Each row of a before or after table is a point. The points were changed in one or more steps. Then noise was added and the rows were shuffled. The steps act on how far a point lies along the listed directions, d1 being the first. Name the steps. A step turns or swaps two directions, mirrors them in a line or flattens them onto one, adds a multiple of one to another, or multiplies one. Angles are multiples of 10 degrees, from the lower direction toward the higher: turns from -170 to 170, lines from 10 to 170 but not 90. Use the fewest steps. Two steps may share a direction if one is a turn and the other turns, adds or multiplies; they go together, in the order done. Otherwise the lowest direction goes first.

Directions:
(1): [65 -9 30]
(2): [-30  -2  66]
Before (12 x 3)
[[-76 -10   3]
 [ 92  -7  11]
 [ 37  11  12]
 [ 27 -41  60]
 [-43  -7  40]
 [-76 -26  51]
 [ 48  15   4]
 [-59  13 -18]
 [-49  13 -24]
 [-54   3 -68]
 [ 26   4 -55]
 [-45  15 -71]]
After (12 x 3)
[[ 43 -15  74]
 [ 61  -3  -5]
 [ 19   8 -89]
 [-77 -28  48]
 [  1   1  66]
 [-51 -24 -54]
 [ 54  -7  68]
 [ 17  25 -42]
 [  2  18 -36]
 [  8   3  58]
 [-31 -18  70]
 [-55  -8  29]]
Steps: mirror d1 and d2 in the line at 120 degrees

Directions:
(1): [ -7 -19 -34  98   7 -49 -15   8]
(2): [-41  12 -25 -19 -73 -19   7  73]
(3): [-55  11 -28  36  -4  73  53 -23]
(4): [ 58 -15 -90 -26  -7  -7  34 -16]
(5): [   2 -102   13    0  -43   30  -21  -12]
Before (11 x 8)
[[  5  -7  14  20   4 -70 -41  29]
 [ 25  30  62 -16  50  15 -15 -67]
 [ -4  38  -5  22 -13 -52   9  47]
 [ 30   0  21 -39  24   0 -41  -9]
 [-31 -45  42  37  12  86 -25 -51]
 [-55 -19  71  24   0  -8 -44  -2]
 [ -3 -60 121  -6   0  13 -40 -36]
 [ 21  41  50 -27  66 -32 -31 -40]
 [ -5  -5 -16 -12 -25   0  -5  16]
 [ 39  -3 -17  41  -4 -90 -51  13]
 [-36 -13  45 120  63   2 -15 -31]]
After (11 x 8)
[[ 12  41  -9 -22 -21 -33  28  47]
 [ 37  -3 -22 -55 -10 -49 -12  26]
 [ 56  24  -1 -88 -30 -35 -26  18]
 [ 69 -15 -88 -39  21  36  65 -44]
 [ 27  -9  15   5  32 -18 -49  -7]
 [ 49  26  -6  -1  68 -54 -19 -48]
 [ 52  12   1  34  58 -24  -9 -71]
 [ 64 -96 -24  52   4 -35  -9 -54]
 [ 32 -48 -80  12 -16 -37   7 -20]
 [ 24 -65 -55  39   7  65   0 -62]
 [-17  -2   3   1 -17  -3 -16  12]]
Steps: turn d1 and d2 by 20 degrees; turn d1 and d4 by 140 degrees

Directions:
(1): [ 40  -3 -25  59 -73 -58  31  19 -53  39 -18  22]
(2): [-79 -18 -52  23 -17  60 -33 -44 -50  36 -16  11]
(3): [ 54   8  15  12 -31  11 -41 -83 -29 -68  40  29]
(4): [ 80 -13 -79 -25  61  21  16 -25 -16  13 -43 -11]
(5): [-17  71 -21 -39  15 -33 -39  18  -3  -7 -37  94]
(6): [-43 -31 -51  23  48 -85 -13   1 -24 -58  26 -24]
Before (8 x 12)
[[ -13   -4  -36   12   11  -21   22   12    2   54  -28   22]
 [ -19   39   59  -22  -27   44 -104  -85  -24  -46   31   85]
 [  10  -10  -17  -56   24   15    7  -13   10   15  -17    0]
 [  39   -4  -22    4  -17   -4    7   28  -42   31  -30   43]
 [ -28   -4   92   62  -59   30  -15  -35    3  -40   67  -46]
 [ -55    2  -47    2    0    7   19   45  -13   82  -39  -14]
 [ -45    9   -9   21  -12  -11  -49  -46   -1  -90   57   44]
 [ -25   72   62  -28  -22    2  -80   -8   18 -104   24   94]]
After (8 x 12)
[[  10  -25  -20  -39   11   37    8  -22    6   30  -22   -9]
 [ -52   -3  -36   24    3  -11   11    5  -13   62  -25   28]
 [  73   38   79   11  -61  -26  -16   12   19  -95   33   37]
 [  35    5  -13   -6  -27   16   -1   26  -39   43  -38   57]
 [-103    1  -35   13  -23   29   -3   38  -21   90  -34   -1]
 [  71   26  100    3  -65   23  -49  -63  -11  -33   40   41]
 [ -11  -17   -6   39   -1  -73  -25  -28   -1 -126   77   12]
 [   5   28  105   10  -22    3  -17  -16   43  -63   61  -32]]
Steps: flatten d1 and d5 onto the line at 40 degrees; add -0.5 times d3 to d2; turn d2 and d4 by -20 degrees; multiply d6 by 2

Directions:
(1): [  3  14  13 -48  88 -56  38  50  38 -38  23  15 -44   3  -4  10  49 -45
  52 -67]
(2): [ -1  56 -34  20  18  42 -22   5  87  19   5  82 -29  36 -17 -48  18  88
 -10 -10]
(3): [-20  29  36  38  -3 -86 -55  29 -21   5  81  52 -29   4 -42   0 -49 -24
  -9  65]
(4): [ 39  39  64 -20  11  48 -30   7 -16  31 -23  34  52 -49 -55 -79   8 -73
 -15 -32]
(5): [ 26  62 -37 -26 -52 -65  43 -45  41 -23  -7 -59 -35   9 -25 -55  -8 -30
 -76  -5]
(6): [ -4 -50  26  63  68 -31   0  -4  74 -19  -8 -49  36 -69  10 -50  28  19
 -17  61]
Before (11 x 20)
[[  10   34  -26    2  -38   97    3  -23   -3   14  -10   45    1   39
    -3  -18    1   50   -4  -48]
 [   1   21  -31  -15  -34   52    7  -11   -7   -3  -46    0   23   -7
    18   -3    5   14   -8  -13]
 [   2   38   -6  -70   78  -53   27   58   85  -22   25   90  -65   36
     3    2   69   -6   58 -104]
 [ -21   14  -23  -18   60   -3   46   25   80  -15  -21    8  -28   17
    16   -8   57   39    9  -65]
 [ -23  -61    5   28    4   38   -6  -20   -9    1  -24  -13   38  -22
    41   33   -3   27   26    5]
 [ -18  -16   -8  -28  -25   60    7   -7  -44   10  -20   13    7   27
    31   42    1   39   18  -24]
 [   7   -8  -17   11   -1   27    5  -17   16   12  -16    8    6   29
    19   24   -5    1    8  -58]
 [  10   12  -17    8  -33   -2  -21   -1   17   11  -18   17    7   11
   -11  -31   -5   16  -21    7]
 [   2   13  -69  -28  -52   58   11  -12   12   16    7   16  -11   62
    29   30   10   71  -12  -34]
 [ -14  -22   -7   12  -27  -33  -26   -8   -7    7    3  -21    9   11
    -5   -3  -39    8    1   35]
 [  -3   53  -29   35   70   64  -30   13   85   14  -12   96  -36   31
    -8  -24   28   96   41  -45]]
After (11 x 20)
[[-34 -42  26  38  -3   5 -42   9 -44   7  25  42  26 -10  13  45 -43   9
   28  35]
 [  1   1  14  72  29  34 -20 -15  57  -6  11  22  25 -25  -6 -63  10  58
  -24  31]
 [ -2 -15 -25 -17 -41  10 -16 -13 -14  14 -26 -27  16  21   8   2 -25  11
   -1  -1]
 [  9  14 -18   5 -34   5 -10  -5  18   5 -24  11   8  15 -11 -36   3  16
  -25  -1]
 [-16  52 -21  50  78  46 -47  23  87  18  10 114 -40  33 -10 -21  13  97
   46 -19]
 [ -1 -25   8  54  22 -18 -14  -9  39   7  14   7  10   1   5   5 -18   8
   -6  -3]
 [-42  35   2  12  46 -70   7  46  64 -12  44  49 -55  29 -15  -5  16  29
    2  -6]
 [-37 -46  28  46  31  10 -23  11   9  -1   3  -6  35 -35  19   0   5  44
    8  51]
 [ -6   3  -7 -34 107 -68  36  54 115 -33  21  56 -54  14  25  -1  84  22
   58 -74]
 [-12 -29 -26  61  13  -9 -13  -7  77   2  33 -10  17  -5  17 -26  17  89
  -35  60]
 [-10  19   9  40  -3 -13 -26   9  15  -4  -5  13  24 -35  -5 -30  -9   4
  -22  55]]
Steps: turn d1 and d4 by -10 degrees; turn d3 and d6 by -150 degrees; multiply d5 by 1.3

Directions:
(1): [ 42  -7   6  17 -17  14 -26  45  27 -22 -82  38 -22  43  69 -59 -13  22
  26  58 -16   7 -52   4  73  48   8  61  40  36  14  41  60  81 -26  71
  32  37 -40  31 -49 -31 -37  32 -84 -15 -25  -7]
(2): [  61  -43    0 -100   -1    4   61   20  -55  -34    5    3   27  -22
    7   -3   -1  -56   28   -8  -73    4  -81   69   89   22   27  -90
   -2   24   50  -13   15  -26  -66  -77   24  -43   42   13   -7  -12
    6  -30   -1  -15  -20   -8]
(3): [  30  -72    9   58  -62   28  -13  -16   -3   70    4  -76   32  -29
 -107  -43  -83  -13    7   14  -10   52  -66  -16   -4   36   42  -19
  -17    8   50   -7    3   10   41   34  -35   15  -48  -28    3   66
   36   27   15  -62  -52  -35]
(4): [  9 -12  83   8  24  19  20  25 -69 -63 -57  -8 -65   5 -13 -30 -61  29
  -6 -29   0 -17 -16  65   1 -23 -25  64 -56 -40 -36  29 -41 -25 -14  41
  32 -71 -25 -16 -30  63  64 -21  14 -63  64  78]
(5): [ 36 -70 -35   0  79 -20 -37 -26  11 -57  16  45  17   1 -68  -3 -63 -19
  75  -1  -2 -29 -44  24 -51 -34 -16  28 116  40 -16  -6  -3  51  48 -33
 -13 -15 -69  16   6  -8 -30 -72  32  42  56   0]
Before (14 x 48)
[[ -24   16    2   24   16   12    1   -7   17   -4   -6    1    0  -12
   -16   14    3   -1   -1  -11   22  -14   19  -23  -43  -20  -31   31
    27  -26  -23   -4  -24    7   26    4  -19   -3   13   -3   25   16
    -4  -39   16   -5   20   20]
 [  72  -75   15  -31   -5   19    0   17  -31  -22  -30  -30   18   -5
   -55  -72  -62   -7   48   -4  -47   21  -98   57   71   32   34  -22
    13   24   44   11   20   22   -3  -13   -4  -27  -42    6  -13   46
    12  -10    2  -49  -28  -43]
 [  24  -18  -18  -25    7  -23   10    9    5  -32  -19   37   12   17
    18    5   14  -21   17   29  -18    3   -7    5   40   18    2   -8
    36   19    2   -2   13    3  -27  -11   -6    0   17   14  -12  -28
   -20  -22  -22   24    2  -20]
 [   2  -26  -28  -30   70   -2    4  -20   -2  -39   47   17   41   -7
   -43   19   10  -16   34  -35   16  -26    4   10  -42  -40   -9  -27
    43    3  -39  -34  -19   -2   38  -58  -17  -10   -5   21   19  -21
    -6  -58   57   34   51   11]
 [ -21   56   28   14   12    1    9   26  -18  -31  -28    6  -29   12
    38    9   26   46  -24  -19   26   -3   38   12  -25  -24  -19   22
   -50  -24  -13   29  -20  -16  -13   15   18  -26    4   -9   -5    4
    34   12  -17  -18   41   57]
 [  22    2   85  -14   -4   17    9   63  -56  -48  -64    7  -49   14
    36  -48  -33   29   -9   23  -42  -29  -12   59   49   14  -14   47
   -41   -9    4   54    3   18  -55   47   67  -28  -15    2  -47   17
    26    5  -28  -40   22   54]
 [  37  -61    4    4  -20   25    1   21  -17  -12  -49    4    0    9
    -7  -48  -61  -28   27   40  -35   16 -101   26   69   40   28  -14
    20   19   41   10   45   35   -4   11   24   16  -31   14  -37   -1
     3    9  -24  -14  -30    4]
 [  54  -38    2   20   -9    8  -33    7   19  -16  -39   10   -9   13
   -30  -47  -82  -14   26   32  -19   32  -62   -5   26   17   15   55
    55   28   17    2   36   66    6   60   23   19  -46   17   -1    7
   -11    3  -41  -36   -2  -27]
 [ -20  -11  -21    5   34  -30  -11  -27   10   13   28   -9   19  -13
   -21   33   16   -7  -17  -31   26  -21   25  -22  -43   -4  -29  -19
    19    6  -13   10  -33  -23    1  -65  -20  -19    7    7   13  -19
    20  -30    7   35   11   13]
 [   3    3   36   16   11    1   16   35  -49  -59  -51    0  -26   22
     1  -20  -25   22   13   -6    7  -25    2   63    8  -15  -14   33
   -56  -30  -32   28  -13  -11  -33   34   30  -68  -12   -2  -23   24
    51  -23   -1  -44   34   45]
 [  43  -20   40   -9  -19   35   37   38  -48  -27  -56  -12  -36    5
    41  -24  -21   -2  -18   12  -25   -1  -28   72   58   35   19   28
   -59  -10   24   13   24  -14  -60   17   44  -27  -13    4  -34   36
    46    7  -12  -50   -6   53]
 [  36  -27   29    4  -39   16   39   34  -42   37  -17  -38   -6   -6
     1  -18   -9  -26    6    3  -41   17  -28   25   48   22   10  -23
   -40   -4   40    7    7  -21  -46   -8    9  -42   30   -1  -17   26
    41   27   -3  -46  -15  -21]
 [  76 -115   37  -45    0   17   24    4  -53  -26  -69   -8    1   -4
   -46  -78 -106  -39   59   26  -47   17 -121   84   82   39   44   19
    16   26   40   15   31   48  -16    9   25  -37  -43   16  -28   48
    20  -28  -21  -72   -5   -7]
 [ -26  -46  -34  -21   34    1   -1  -47    1   -7   85   14   35   -9
   -79   39  -16  -38    9   -3    6  -23   26    9  -72  -25  -35  -43
    47    8   -1  -38  -26  -34   28  -62  -33  -16   12  -36   34   -2
     1  -39   71   25   37  -28]]
After (14 x 48)
[[-29  18 -13  42   5  12 -11 -14  38  20   2  -6  10 -16 -22  12   7   0
   -3  -3  31  -5  26 -46 -54 -13 -25  31  33 -19 -17  -7 -20  15  40  12
  -31  19   5  -4  30  15 -14 -28  14  -2   4   6]
 [ 34 -61 -26 -54  41 -19  -4 -18   8 -30 -27  50  17  13   6 -25 -27 -37
   59  32 -16 -13 -48  35  36  11  22  22  79  41   7   1  41  67   1 -25
   13   1 -23  37  -2 -25 -45 -39 -22  18   8 -29]
 [ 33 -18 -19 -47  26  -8 -13   7   6 -33  -4  13  17  12   0 -31   6   0
   39  -8 -23  -5 -33  26  45   8  12 -18  39  25  15   3  22  23  -1 -37
   -3  -5 -13  20   1  -7 -28 -15  -3  12 -12 -46]
 [-38  12 -47  35  10   5 -26 -32  53  44  62 -18  56  -4 -38  21  37   6
   -7 -10  52   5  52 -68 -64 -15   6 -23  19  -3 -27 -38  -3   9  69  -8
  -44  53  -3   8  31 -23 -16   5  41  34  -4 -31]
 [ 81 -71   9 -46  38  19  29  25 -51 -80 -40  29 -15   3  10 -16 -46 -32
   41   8 -44 -23 -69 102  48  14  14  19  24  24  20   2  27  11 -50 -35
   42 -46 -37  23 -28  15  18 -52   8 -13  27  50]
 [ 29 -47 -18  12  49 -15 -18  10 -19 -66 -20  28  16  16 -45 -14 -52  -5
   68   6  -2 -31 -33  55 -21 -25 -11  21  40  15 -21  15   5  34   2  -5
    8 -52 -51  16  -9  -2   9 -61  13   3  39  10]
 [-68   3 -42  26 -16   5 -19 -53  42  60  92 -14  38  -3 -54  45  22 -14
  -38  10  40   0  80 -51 -90  -7 -27 -36  10  -8   0 -38 -18 -39  40 -20
  -51  33  29 -47  44  -6  -3  19  55  25  -5 -50]
 [-31  -3 -17  32   5 -21 -17 -30  21  48  24 -33  21 -14 -25  24  17   3
  -36 -23  36  -5  34 -47 -44   9 -22 -17  -4  -2  -4  12 -29 -25  10 -38
  -26   1   9  -1  13  -8  28  -3   2  21 -12   4]
 [ 12 -21 -14 -14   5   9  -1  17   0 -26 -36  33  -8  17  38 -19 -12 -22
   19  37 -20  -4 -54  13  56  22  10  -9  31  16  19   5  43  30 -12  -6
   26  22  -6  25 -26 -35 -19   1 -25  25 -15  10]
 [ 15  -9 -13  -5 -18 -16   8  10   9  -5 -24  17   8  15  20   0  17 -11
   -1  34 -11  16   1 -10  42  29   8  -7  10  10   5   1  13  -2 -24  10
  -11  12  21   5 -13 -20 -12   2 -28   8 -17 -25]
 [ 58 -56  37 -33  46  -2 -12  41 -38 -79 -39  42 -15   8 -10 -43 -65  -3
   56  25 -58 -43 -59  72  27  -4 -13  33  61  35   8  40  16  60 -29  -1
   53 -28 -53  20 -35  -6 -12 -51  -7   6  40  30]
 [  9  20 -26  20   4 -11 -43  -1  56  -7 -20  34 -10  28  22 -13 -15  -1
    6  35  10  18   7 -43   0   3  -2  61  63  22  -8  -3  40  67   9  53
   21  47 -15  26  11 -35 -43  14 -50  12  -1 -35]
 [ 21 -11   9  11  32  -1   0  15 -24 -48 -19   9  -3   1 -21  -4 -28  19
   25 -14   2   0 -26  33 -30 -22  -7  11   8   8   7  22 -12  12   9 -10
    8 -37 -38  -6  -2  13  26 -22   0 -18  46  44]
 [ 59 -49  26 -42  12   4  51  36 -68 -24 -16  -4  -9  -7   0 -10 -24 -44
   40 -14 -62  -8 -53  72  54   0  -5 -29  -5   8  28   7  -2 -23 -64 -50
   25 -78  28  14 -19  13  34 -20  10 -29  28   1]]
Steps: flatten d1 and d3 onto the line at 170 degrees; add -1 times d5 to d2; turn d4 and d5 by 70 degrees
